Rows are points. To make a cloud, some directions were put in groups of two or more. Within a group, all points are equally far from the middle, so they leave a hole (a ring in 2 directions, a hollow ball in 3). The other directions are filled evenly. Then the cloud was stretched, turned, moved and blurred a little. How many holes are there, and how many directions does each take, smallest first?
In the rows, zero is written as 128.

Cloud (19 x 3):
[[165 121 129]
 [170 114 113]
 [175 143 103]
 [143 128  85]
 [139 136 191]
 [160 154 136]
 [137  86  85]
 [131 169 119]
 [182 119  94]
 [143 166  90]
 [131  81 165]
 [159  68  90]
 [ 95 140  79]
 [108 122 168]
 [131 112 126]
 [123  75 160]
 [121 104  89]
 [117 119  76]
 [113  74 106]]
Holes: 0

Cloud, 27 rows:
[[149 116 164  82]
 [163 167 160 136]
 [126 138 122 189]
 [102 117 143  71]
 [130 140 151 187]
 [178 148 159 123]
 [116  74 142 148]
 [100 121 184 120]
 [153 150 151 178]
 [ 76 149 100 137]
 [113 100 184 129]
 [145 144 102  78]
 [129 184 110 110]
 [147 179 156 129]
 [ 98 121 180 108]
 [114 113 169  84]
 [144 180 156 130]
 [143  98  86 107]
 [135 119 153  70]
 [147 147 107  77]
 [162  83 114 133]
 [124 119 144  67]
 [ 77 131 141  91]
 [150 128 150  73]
 [ 92 110 119 172]
 [ 73 152 105 128]
 [ 81 106 107 149]]
Holes: 2 (2, 2)

Cloud (55 x 6):
[[171 111 192 146  95 144]
 [ 95 127 106  50 119 151]
 [166 164 170  72 129 110]
 [129  80 155 149 124 150]
 [162 182 179 119 156 124]
 [131 176 135 151  87 125]
 [141 157 136  67 117 131]
 [125 115 143  69 118 162]
 [148 132 180 155  92 140]
 [138 127 177  72 124 110]
 [127 154 171 114 100 119]
 [133 121 118 113 109 160]
 [105 104  94 130  92  88]
 [163 180 104 119 155 111]
 [ 98 201  99  93  94 121]
 [ 87 141 120 148 169  89]
 [112 132  74 140  77 137]
 [176 152 105  90 100 111]
 [167 125 112  82  79  54]
 [110 135 128  77 148 135]
 [178  77  85 116 175 157]
 [149  79 131 122 121  98]
 [163 177 143 149  86 133]
 [177 106 100  76  93 134]
 [127 156 178  83 129 107]
 [ 98  80 183 155 134 127]
 [129 140  71 104 105 142]
 [157 185 133  75  92 157]
 [156 181 152 124 119  70]
 [116 132 130 131  93 174]
 [112 107 138  63 176 152]
 [131  98 158 119  97 197]
 [139 154 140 157 153 146]
 [100 157  69 120 107 139]
 [ 94  91 127 133 144 117]
 [156 129 134  87 102 133]
 [110 125 131  82  80  77]
 [106 115 190 145 136 125]
 [179 143 166 130  78 136]
 [174 150  73 124  89 148]
 [107 104 193 141  77 119]
 [144 111  96 120 144 134]
 [125 159 134 181 135 185]
 [138  83  82 134 165 140]
 [145 106 177 184 143 130]
 [ 97 181 115  81 102 154]
 [116 133  60  88 116 133]
 [160 144 125  68 135 129]
 [100 113 118  98  96 102]
 [157 143 136 105 160 120]
 [137 118 113  87  86 131]
 [126 123 121 169 124 121]
 [114  74 135 132 151 179]
 [144 165  62  84 105 110]
 [105 122 157  83 143 150]]
Holes: 0

Cloud (73 x 8):
[[141 119 186 139 144 108 118 166]
 [137 134  82  71 117 114 110 153]
 [134  72 129  96 126 179 125 146]
 [132 123  94  63 156 177  92 139]
 [ 96 143 176 141 166 104 130 198]
 [122 112 104 142 179  95  74 138]
 [ 94  98 100 119 143 109 113 198]
 [161  84 103 130 178 158 117 178]
 [165 112 138  78 182 119 109 187]
 [117  55 135 117 171 155  80 103]
 [129 175 126 162 161  96 124 163]
 [156 107 164 134 147 182  63 152]
 [171 140 149  78 159 115  65 170]
 [120 117 112 150  85 147 158 126]
 [182 115 120  90 150 150 142  92]
 [158 123 126 150 132 102 120 184]
 [169 112  77  88 165 104 141 123]
 [156  85 138 141 136 174  85 127]
 [171  90 106 141 163 110 116 161]
 [154 136  81  92 104 171 142 123]
 [105 148 169 101 137 178 106  93]
 [118 107 153  83 117 147  41 182]
 [ 80  82 124  93 131 144 107 167]
 [100 153 122 163 138 169 104 140]
 [145 151 120  86  98 171 109 125]
 [150 124 113  81 107 176 156 102]
 [129 175 140 109 194 144 126 135]
 [177 134 101  88 157 165  69 119]
 [105 136 174  99 167  99 126 104]
 [172 163 143 107 169 130 150 141]
 [124 129  74 128 180 151  90 127]
 [117 164 123 141 162 155  71  87]
 [142 139  91  73 130 105  91 157]
 [142 155 144  83  92 134  81 131]
 [184 146  86 109 151 166 131 136]
 [177 129 107 113 129  98 141 108]
 [117 149 200 102 114 108  82 100]
 [133 182 111 118 173 166 159 142]
 [132  88  72 125 158 147  97  85]
 [129 172  93 138 178 155 165 140]
 [ 91 167 177  95 126 123 110 148]
 [133 184 142 112  94 127  72 131]
 [127 113 124 147  85 154 110 132]
 [123 187 134 153 131 100  92 159]
 [158 119 135 101 162 190 146 203]
 [114  57 131  92  97 149 127 130]
 [103 142 112 105 147 163 159  78]
 [158 107 147 108 156 184 133 173]
 [158 123  86  99 109 172  92  95]
 [179 137 104 110 144 159 148 100]
 [138 173 107 152 165 159 135 134]
 [144 176 174 107 142 107  94 133]
 [152 150  87 119 102 170  80 144]
 [ 90 127 122 154  89 126 149 101]
 [138 119  94  84  89 117  85 103]
 [163 105 170 131 170 135 152 160]
 [ 98 119 175 154  99 166  75 115]
 [109 108 123 159 193 113 151 141]
 [ 93 133 172  99 156 173  89  87]
 [137 113 166 156 139 176  97 129]
 [ 94  80 124 106 160  96 142 178]
 [161 120 171 119 160 182  81 166]
 [132  91 104 140 193 127  85 149]
 [146 105  75 118  91 161 120  98]
 [169  92  99 139 131  94 128 119]
 [132 106 152  79 100 133 143 149]
 [160 141 101  82 130 180  54 123]
 [ 78 100 169 139 105 116 165 122]
 [ 86 106 131 159 144 162 126 101]
 [153 167 196 115 179 129  90 174]
 [100 148 140  98 136  93 172 106]
 [128 133 132  81 203 129  84 138]
 [115 148 102 133 155 155 150  86]]
Holes: 3 (2, 2, 2)

Cloud, 93 rows:
[[146 133 130 169 175 123  66  85 140]
 [ 91 103  99 154 110 111  58 136 107]
 [118 135 118  87  89 104  72 120 113]
 [154 168 137  94  84 130 162 122 124]
 [146 140 142 117 149 177 111 100  81]
 [ 98 148 114 105 123 148  95 171 135]
 [138 173 134 108  94 137 116 139 135]
 [ 96 134 157 130 117 138 188 125 141]
 [108 181 149 143  80 123 126 110  70]
 [ 95 140 108 179 144 163 162 110 128]
 [109 130 144  93 132 154 157 148 181]
 [129 141 113 110 123 167 177 145 183]
 [ 55 149 160 142  82 172 113  97 103]
 [113 121  82 131 139 118 111  92 116]
 [117 114 118  71 148 114 116 137 111]
 [141 164 107 100 114 124 122  55 122]
 [ 89 130 147 109 144 101 157  78 116]
 [144 142 155  88 103 183 145  97  99]
 [177 122 111  78  63 138  90 133 147]
 [110  51 124 127 107 165 118 140 101]
 [137 132 145 153 123 124 158 104 160]
 [ 99 150 121 127 115  90 105 102 144]
 [161 145  69  99 126 183 130  91  82]
 [ 93 138  74 112 153 160 142  67 164]
 [120  56 105 107 135  93  94 129 110]
 [147 143  91  84  84 136 142 134  91]
 [101 126 128 143 124 104 144  84 108]
 [145 141  94 146  68 129 126 115  97]
 [112 137 182 152  71  98 112 105 108]
 [ 86 147 134 122 111 129 111 185 184]
 [103 137 142 150  80 106 111 160 103]
 [151 174  64  91 127 129 108  72  79]
 [ 92 149 138 168  98  83 148 155 158]
 [145 144 120 155  80 139  89 106  88]
 [114 135 137 180  71  91 101  85 136]
 [ 72 167 142 108 112 123 105 108 159]
 [ 94 115 130 116 149 105 124 115 152]
 [181 160 132 112 146  89 159 106 118]
 [116 195 159 170  78 145 107 145  96]
 [113 108 143 102  75 149 142 171 140]
 [149 122  93 140 148 178  49 102 126]
 [123 101  86  81  94 155  93 151 132]
 [118 183 127 169  98 165 125 133  98]
 [ 95  76 161 108  96 135 140 127 115]
 [115 144  85 157 154 184 149 101 111]
 [105 166 131 179 113 150 119 107 115]
 [108  86 112 146 130 131  74 115  83]
 [142 122 150 120 153 114 142  71 175]
 [173 192  62 130  91 103  93 126 147]
 [121 164 130  75 140 159  67 117 166]
 [158 152  75 124 128 141 130  55 112]
 [122 154  76 122  83 110  99  53 155]
 [ 95 151 132  92  74 173 160 153  96]
 [136 160 155 173 118 116 120  68 132]
 [105 111 122  96 141 127  79 180 153]
 [120 172 127 109  88 118  83 106 172]
 [154 170  66 172  93 110  67 103 156]
 [ 95 184 101 135 151 145 132 134 151]
 [203 140 128  95 112 131 120  93  84]
 [ 59 143 155 119 102 167  92 134  86]
 [123 159 126 105 146 153 154 169 126]
 [147 140 178 155  87 168  90 139 151]
 [101 122 136 123  94 162 113  78 119]
 [ 84 189 133 138 111 164 153  63 132]
 [131  85  94 118  76 106 113  91 183]
 [114 121 140 118  81 134 142 168 117]
 [ 66 157 130 110 126 114 100  98 138]
 [163 190  87 142 170 128 124  92 128]
 [156 170  98 191 117 176  92 113 102]
 [146 126 108 151  89 102 143 122 163]
 [ 81 170 126  96 135  88 157  80 101]
 [ 75 123  88 138 134 154 120 102 162]
 [139 159 160 141 103 111  49 161 147]
 [137 143 124 149  90 101  64 141 162]
 [118 121 118 156 112 153 108  35 122]
 [120 116  92 134  74 158  87 105 166]
 [133 156  91 184  91 179  80 156  98]
 [196 129  99 139 129 187 131 118 150]
 [ 83 153 108 157 150  71 124  76 100]
 [128 119 124 104 112 172  67  76 131]
 [194 180 103 138 144 118  81  69  66]
 [ 55 152 115 116 128  79 107 103 126]
 [ 78 159 127 106  74 154 154 147 109]
 [137 183  58 119 111 136 146  69 146]
 [109 135  79 140 105 143  99  83 134]
 [ 80 135 145 118 158 128 105 152 176]
 [152 195 118 184  99 142 121  96 153]
 [173 173 163 138 109 150 145 118 112]
 [ 70 139  83 120 149 129 132  55 114]
 [168 177 155 165 153 109 134  65 104]
 [120 111  87 157  74  97 106 119 124]
 [162 189 126 136  81 136  85 130 126]
 [131 195 101 136 124 141 126 106 183]]
Holes: 0

Cloud (87 x 9):
[[120 126  70  65 100  84  67 131 105]
 [ 77 146  37 131 106 144 135 165 166]
 [138 141  64 113 168 150 125 169 125]
 [110 139 145 123 176 131 104 100  82]
 [119 154  96 184 147 104  86 165  94]
 [122 135 131 153 142  88  54 123 143]
 [160 147  61 124 130 110  87 139 190]
 [103 117  72 127 143 124 106 192 110]
 [ 74 154 123  93  87  76  72 140 125]
 [109 180  96 140 106  90 177 133 135]
 [ 88  97 146 134 182 131 107  98 104]
 [159 126  74 148 135 134 160 151 109]
 [112 161  97 150 149 106 165 136  89]
 [108 107  77 114 118 123 191 157  67]
 [ 97 159  88 129 134  79 129 163  46]
 [121 177 105 135 150 145  78 175  68]
 [154 105 116  91 158 111 148 155 104]
 [146 137  98 144 151 100  64  92  87]
 [110 147  76 101 171  86 144 101 125]
 [120 168 101 143 175 115 112 110 107]
 [124 121 144 126 133 167 141 166 113]
 [107 103 145 107 139 116 107 117 141]
 [130 133 155 138 157 138 115 115  91]
 [ 97 130 140 134 115 105 128 171  61]
 [133 109  83 107 176 157 128 140  92]
 [166 142  93 135  95 123 149  93 151]
 [ 95 130  37 121 155 138 127 163  84]
 [112 106  59 105 175 135  75 111  89]
 [119 110  94  79 143 171 125 156  73]
 [137 148  67 123  84  89 159 178 107]
 [ 88 122  99 121 140 102  60 132 157]
 [ 97 146 153 140 131 109 176 130 126]
 [ 84 148  50 123  86 113 139 203 158]
 [168 142  93 101 147 130 133 123 133]
 [121 113  89 128 203 119 183 109 130]
 [141 106  94  83  99 115 121 161  79]
 [104 137 132 160 157 118 124 106 113]
 [158 162  84 124 125 110 134  98 166]
 [137  81  76 141 101 107 126 130  86]
 [113 129 110 156 186 146  67 151 127]
 [ 71 168  73 117 148  60 102 106  94]
 [ 49 121  43 156 122 129 129 146 157]
 [138 121 146 127 123 108  94 200 101]
 [136 137  49 133 174 136 103 133 100]
 [118 160  96 144 116 134  79 190 164]
 [118 109 122  94 158 131 185 145 135]
 [105 100 106  83 154 123 108 136 103]
 [121 108 134  90 137 170 130 153  99]
 [152  86  85 154 133 100 140 159 106]
 [ 91 122  57 105 138 121 155 162  77]
 [ 86 125 130 170 193 128 125  90 152]
 [ 92 106  92  83 100  91 146 142 118]
 [121 176  78 187 167 102 125 124 149]
 [125 116 150 114 120 175 135 158  99]
 [119 167  52  99 154 132 136 137 124]
 [108 106 108 141 146 142 126 143 146]
 [157 159  89  73  93 107 128 142 117]
 [130 150 130 110 110 102  94 146  47]
 [118 148 156 101 117 113 120 172 121]
 [ 98 138  67  87 141 149 117 121 151]
 [179 118 102  94 144 126 112 164 103]
 [108 164  86  87 108  97 133  93 107]
 [128 158  83 159 150  89  46  94 125]
 [141  94  74 133 182 125  89  96 114]
 [155 124  95  98 127  93 154 193  80]
 [138 145  82 115  98 100 126 109 111]
 [119 114  88  98 183 121 143 157  92]
 [105 124 124 114  95 103  47 113 159]
 [ 81 124 106 120 116 109  79 192  79]
 [149  91  99 132  92 123 129 116 161]
 [ 90 130 101 119 143 131 187 140 186]
 [112  96  67 118 140 107  90 139  98]
 [131 137 100 126  97  88  61 121  52]
 [105 203  96 142 145 113 116 160 140]
 [ 66 157 119 121  87 137 148 139 133]
 [ 61 143 119 130 161  73 102 138  87]
 [118 124 116  98 111 124 157 151 168]
 [111 129  96 144 115 100 117 169 191]
 [106 146 136 114 115 145 115 182  71]
 [140 107  98 117 135 106 162 100 135]
 [ 87 152 114 133 169  70 102 135  76]
 [163 123 111 130 157 117 141  92  97]
 [ 76 154 120 121 140 129  87  51 147]
 [145 146 101  87 119 115 197 175 137]
 [135 164 159  99 138  80  86 108 139]
 [132 121  64 117  94 108 126 152  98]
 [ 88 114 112 181 128 102  97 154  82]]
Holes: 1 (2)
